Each row is a point. Examples show where two turns around zero, p and q, send a point. Where does a point land after both, in the order given? Backwards means that the second turn is done in reverse. Each puzzle has new turns, and all numbers are rounded.
(in the rows, 128 means zero)

Turn p:
[124  70 114] => [ 89 116  84]
[102 126 171] => [ 94 136 164]
[139 144 139] => [140 120 145]
[167 101 116] => [132  88 100]
[108 199  99] => [185 180 146]
Turn q:
[159 124 141] => [133 128  95]
[160 184 172] => [189  91  97]
[ 92 101 124] => [ 91 123 154]
[ 73 102 115] => [ 87 124 175]
[156 129  89] => [139 174 120]
Where do these land?
p, then q backwards: [152 133 127] => [126 146 145]
p, then q: [125 147  81] => [163 162 115]
q, then p: [116 121 211] => [ 74 122  64]
q, then p: [156 154  82] => [180 113 153]
q, then p backwards: [124  95  99] => [ 86 119 138]
p, then q: [ 96 118 168] => [125  83 155]

Turn p:
[141 152 107 164] => [132 142  89 155]
[111  89 179 125] => [106  74 158 117]
[ 82 114 112 145] => [ 78 142 134 137]
[112  93 100 155] => [ 82 133 103 114]
[162 199 148  86] => [211 144 153 152]
[115 127  95 148] => [104 153 107 133]
[173 123 156  72] => [185 107 153  88]
Turn q:
[163 123 102 121] => [134 117  99 159]
[ 59 184 104  94] => [207 129 180 103]
[110 121 155 183] => [ 78 122 167 118]
[126  98 126 118] => [122 156 118 137]
[182 113 153 124] => [ 98 117  76 124]
Where do these land?
p, then q backwards: [117 117 191  88] => [ 95 184 118 166]
p, then q: [133 155 105 167] => [133 100 156 163]
p, then q: [ 98 131 137 101] => [115 127 131  89]
q, then p backwards: [107 120  92 189] => [ 69 150 167 127]
p, then q: [185 118 115  96] => [157 122  69 140]

Turn p:
[124 111 128 149 161 162 128 158] => [114 139 118  86  96 136 146 145]
[119 107 148  86  90  87  69 133] => [118  77 104 140 172 164  79 111]
[116 119 183 178 139 167 133 139] => [ 76 119 131  81 120  96 165 128]
[138 105 159 118 140  77 103 133] => [120  95 152 116 167 164 114 139]
[130  78 141 151  78 143 170 129] => [138  82 106 133 123 112 194 109]
[ 67 178 105  98 148 116 159 129] => [150 209 107 133 167 121 120 121]
[148 197  80  73  99 101 167 136] => [207 171 144 164 133 121  92  77]
[154 152  92 165 151 115  96 120] => [141 128 154 128 104 108  90 178]
[155 105 116 133 146 185 128  76] => [ 90 133 136 170  70 131 154 144]
Turn q:
[122 177  56  99 134  96 119 117] => [ 98  85 143 142  99  62 103 156]
[117 225 140 136 121 100 167 130] => [166 149 192 120 138  73  98 172]
[136  89 131 118 110 141 147 123] => [107 142 112 109 136 145 122  97]
[130 104 151 170  88 138  98 199] => [199 134  61 109 124 151 126 126]
[111 117 168 122 102 128 112  67] => [104 172 150 142  99 177 114 134]
[ 96  90 117 158 164 129 147 146] => [128  83 123 104 166 162 140 134]
[106 107 144 123 104 184 103  91] => [ 91 172 104 121 107 167 152 148]
[178 118 177  78 160 120 128 152] => [141 152 126 188 167 115 140  73]
[157 127  68 147 168 117 132 127] => [119  65 142 117 116  98 156 111]
Where do these land?
q, then p: [ 92 116 107 154 123 103  80  63] => [109  88  59 105 114 105 145  90]
q, then p: [ 84  91 121  94 101  98 160 158] => [ 99 141 100 130 110 162  79 177]
q, then p: [187 119 173 137 110 137 134 167] => [139 142 189 180 105 111 118 131]
p, then q: [170 100 115 154 123 158 152 179] => [101 170 109 109 122 114  91  76]
p, then q: [ 84 201 129 179 120  79  83  84] => [191  54 133 205 137 138 117 151]
p, then q: [109 151 132  86 141 172 107 134] => [107 136 131 127  90 115 126 184]
q, then p: [148 118 163 145 143 152 178 133] => [105 173 172 143 127 144 138 112]
p, then q: [136 127 119 130 185 112 111 108] => [165 152 101 136 153 123 141 156]
p, then q: [142 128  94  72 106 140 146 126] => [127 142 145  93  77 124 161 122]

Turn p:
[ 98 124 130 123 145 106 155 163 123] => [126 121 122 135 151  94 114 134 169]
[106  69 121  84 103 132  93 161 107] => [ 72 137 151 141 128 118 114  59 146]
[187 131 127 123 131 114 151 120 113] => [119 121  85 117 122 113 118 141  84]
[140 124  87  95  90 104 140 119 156] => [152 115 100 140  98 104 146  79 119]
[ 85  92 207 142 139 157 168 126 143] => [ 77 129 131 159 163 146 180 176 175]
[203 117  64 144 137 159 108 124 151] => [151 146  73 114  93 183  88 100  91]
[ 86 149 184  93 129 128  86 141 180] => [145 126 183 194 178 138 155 115 129]
[ 67 126 141 126 190 116 100  77 119] => [140 206 181 138 129 109 140 164 148]
[142 181 109 198 101  99  95 124  99] => [164  81 169  91  82 135  89 161 105]
[166 167 111 153 116 166 184 125  89] => [134  99  84  50 136 140 137 153 113]
Turn q:
[104 128 100  79 128  86  78  78 135] => [120  97 164 174 122  97 137 142 198]
[107 181 170  85  90 157 102 119 112] => [166 128  99 166  81 114  99  77 153]
[137  80 126 150 100 140 152 130 109] => [ 92 136  97  83 118 139 135 141 128]
[132 158 112  95 113 169 123 146 155] => [127 160 152 145 114 132 120  72 128]
[108 143  88 158 143 117 117  85 101] => [118 144 124 150 144  73 130 172 134]
[121  91 140 155 162 158 110 136 102] => [132 112 103  91 147  95 163 120 108]
[186 111 171 127 152 149 211 158 137] => [134 144  93  92 181 213 118 107  96]
[107 133  87 142 137  85  96 153  85] => [143 117 165  99 124  74 105 169 135]
[ 60 135 112 115 128  84 118 104 165] => [150 130 167 168  96 125 167 170 161]
[216 120 174 174 127 135 173 170 179] => [ 99 112 116 112 152 216 108 110  39]
Where do these land?
q, then p: [130 127 106 114 116 144 104 121 185] => [118 114 145 125 120 133 173 170 148]
q, then p: [129 132 110  93 153 157 112 145 113] => [144 153 124 153 123 110 146 152  96]
p, then q: [ 92 166 170 119 117  54 166 139  94] => [154  68 161  87 134 179 132 184 130]
p, then q: [134  97 105 115 175 123  77 153 126] => [137 104 125 181 113  75 121 119 105]
p, then q: [175  93  90 126  73 172 153 138 161] => [ 61 189 113 131 127 102 156 126 170]
q, then p: [100  82 112 121 131 153 120 111 129] => [150 120  99 139 133  97 161 129 152]
p, then q: [167 126 116 156 127  95 197  78 141] => [ 96 168 176  77 108 139  79 149 139]
p, then q backwards: [133 125 114  95 158 175  87 112 127] => [143 144 110 119 137 167 177 158 151]
q, then p: [163 102 166 129 103 153 130 127 154] => [118 158 132  91 106 143 162 109 153]
p, then q: [105 202 181 188  61  61 128 130  66] => [149  41 116  28  97 198 142 130 158]
p, then q: [ 81 157 138 152 194 122 133 154 113] => [161  85 178 139 145 147 129  94  87]
